Each row is a point. The ring and each string are closed loops that go straight from each point to the next, and from the last back to the first. Before rounding, they use only three directions, however many columns there are. Count how often each string passes through the ring. Passing back the other way cancels.

Ring (9 x 4):
[-11 13 4 -14]
[20 33 -26 0]
[42 35 -51 9]
[42 21 -57 17]
[28 -2 -47 12]
[10 -32 -30 -15]
[-4 -46 -12 -44]
[-15 -40 2 -50]
[-22 -18 12 -37]
String, 19 rows:
[27 -27 -49 0]
[25 -46 -45 -31]
[-6 -52 -16 -25]
[-24 -35 4 -12]
[0 -7 -14 -9]
[9 -31 -20 -52]
[-3 -47 -4 -85]
[-48 -26 40 -46]
[-42 -1 33 -18]
[-10 11 8 -41]
[20 12 -25 -34]
[23 5 -32 -23]
[-12 24 -2 29]
[27 48 -36 27]
[77 45 -83 1]
[79 24 -88 -14]
[41 3 -53 -16]
[9 9 -26 24]
[13 0 -35 35]
Times through: 1
String (24 x 4):
[-51 -33 37 -30]
[-35 -39 27 -71]
[-7 -19 1 -60]
[2 -7 -7 -51]
[-18 16 14 -22]
[-16 36 12 -2]
[23 29 -26 -22]
[37 19 -42 -27]
[6 21 -17 12]
[12 35 -23 27]
[38 48 -48 33]
[3 15 -17 20]
[27 1 -39 -15]
[61 5 -72 -17]
[59 13 -79 29]
[15 4 -38 44]
[0 -4 -19 22]
[18 -14 -33 -16]
[12 -12 -26 -15]
[-9 -12 -8 2]
[13 -27 -27 -36]
[22 -62 -35 -87]
[-10 -78 -4 -93]
[-45 -43 30 -35]
Times through: 1

Ring (10 x 9):
[46 -31 32 -33 52 8 5 -49 -6]
[42 -42 28 0 39 15 46 5 -10]
[27 -36 16 16 15 18 57 46 -18]
[6 -5 -6 15 -21 17 40 75 -31]
[-12 33 -27 -5 -51 12 -1 71 -43]
[-22 50 -32 -24 -60 8 -33 53 -46]
[-28 42 -22 -39 -47 7 -54 26 -40]
[-17 16 0 -46 -14 7 -54 -9 -26]
[7 -6 17 -49 19 6 -42 -42 -15]
[31 -20 27 -47 42 6 -23 -58 -8]
String (25 x 9):
[13 -27 22 -21 23 12 1 -6 -13]
[40 -50 42 -26 60 11 12 -44 0]
[70 -51 47 -31 80 8 24 -71 4]
[47 -13 18 -31 35 7 6 -36 -13]
[26 -17 15 -17 19 11 12 -1 -17]
[21 -48 29 5 30 17 41 23 -10]
[50 -74 46 11 63 18 68 2 1]
[73 -41 36 -22 67 9 36 -51 -2]
[51 -10 18 -38 38 5 0 -48 -13]
[25 3 6 -34 11 7 -12 -18 -21]
[18 -22 20 -23 23 11 0 -10 -14]
[29 -40 43 -50 61 7 -26 -75 1]
[17 -2 23 -73 35 1 -66 -85 -10]
[9 25 -1 -58 -1 2 -55 -39 -25]
[-2 8 1 -32 -8 8 -27 2 -25]
[-35 11 -3 -31 -28 11 -45 25 -29]
[-49 31 -16 -36 -50 9 -61 37 -37]
[-28 68 -33 -60 -57 1 -83 4 -45]
[3 43 -18 -48 -26 3 -48 -8 -35]
[-5 9 -3 -25 -15 10 -19 18 -28]
[-33 12 -5 -27 -31 11 -39 31 -30]
[-41 7 1 -36 -26 10 -55 18 -27]
[-13 23 1 -64 -8 3 -76 -39 -24]
[16 23 2 -61 6 1 -55 -50 -23]
[22 6 10 -50 16 4 -35 -43 -18]
Times through: 5
